Rows are points. To make a cloud, some directions were put in groups of two or more. Within a group, all points are equally far from the middle, so they leave a hole (a ring in 2 directions, a hollow ball in 3). The other directions are filled evenly. Then the cloud was stretched, turned, moved and blurred a little. Count the holes, and give their numbers of directions, smallest first.

Cloud:
[[-15 -23  45]
 [-30 -15 -14]
 [ 36  16  -8]
 [  2  -1 -24]
 [  6  27  28]
 [-14  13  42]
 [-16   5  19]
 [-14   4 -58]
 [ 16 -35 -16]
 [ 19  17 -14]
 [-20 -36  11]
 [  3 -13  60]
 [-28   0  21]
 [  4 -17   9]
 [ -2 -41 -34]
 [ 32  -7 -16]
 [-12 -23 -54]
 [-16  25  15]
 [ -8  26 -22]
 [ -4  19 -23]
 [-24   4 -48]]
Holes: 0

Cloud:
[[-11  23  36  25 -19   6]
 [ 19 -36 -15  32   5   2]
 [ -9 -21  46  15 -34  24]
 [-22  16  24 -19  23 -25]
 [-32 -46  15 -17  -5  -9]
 [ -1 -47  15  30  -6  23]
 [ -2  14  48  13  36  14]
 [ 10  -3  57  23  -3  -8]
 [  0 -52   8  -2  -6 -17]
 [ -8  -9 -19 -31 -30   8]
 [ 43 -14 -20   1  27  -3]
 [ 47 -23  14  31   5  -2]
 [-34   4  -5 -30  16 -12]
 [-12 -35   9   1 -50   2]
 [-14   3 -16  45  -2  -6]
 [-16 -15  60  14   8  18]
 [ 15  22  26  31  -3 -17]
 [ 13 -52   2 -13   7  -1]
 [-10   6 -16  45   3  20]
 [ -6   1  18 -33   5  43]
 [-25 -28 -11 -29  -5  19]
 [ 30  29  36 -16  11  -5]
 [-12  17  40 -26 -10  25]
 [ 25 -33  11  28 -30  18]
 [-23 -21  13  32   7 -26]
 [-21 -16  16  41 -25 -10]
 [ 49  27  14  -7   7   6]
 [ -5   3  37  21 -38  -6]
 [-17 -20  -5  25  38   9]
 [-24 -15  -1  -8 -46  25]
 [-49 -10  -9   3 -19  14]
 [  6   4  45 -33  31  11]
 [-10 -25  42 -29  30  13]
 [-10  -2  15 -26 -46  15]
 [-30 -28  -9   5   9 -25]
 [  3 -45  28   9   9 -24]
 [ 34 -25 -13 -26  -5   5]
 [  1 -23  19  26 -28 -26]
 [ 18  30  24   8  45   0]
 [  8  15 -26 -16  37  16]
 [ 17 -34  -5 -13  37  -8]
 [-24 -23 -27  27  -3  -1]
 [ 11  17  26  15  52   9]
 [ -7  35  -6  18  31  12]
 [ 25   8 -13  47   3   3]
 [-17  31   8  -4  20 -25]
 [ 39 -27  32   8  -4  40]
 [ 20  20  14 -42   4  -3]
 [-11 -34  15  34 -24 -13]
 [ 30  22  -9  29  -5  33]
 [ 27  24  30  32   6  26]
 [ 30   7   0  33  44  12]]
Holes: 1 (6)
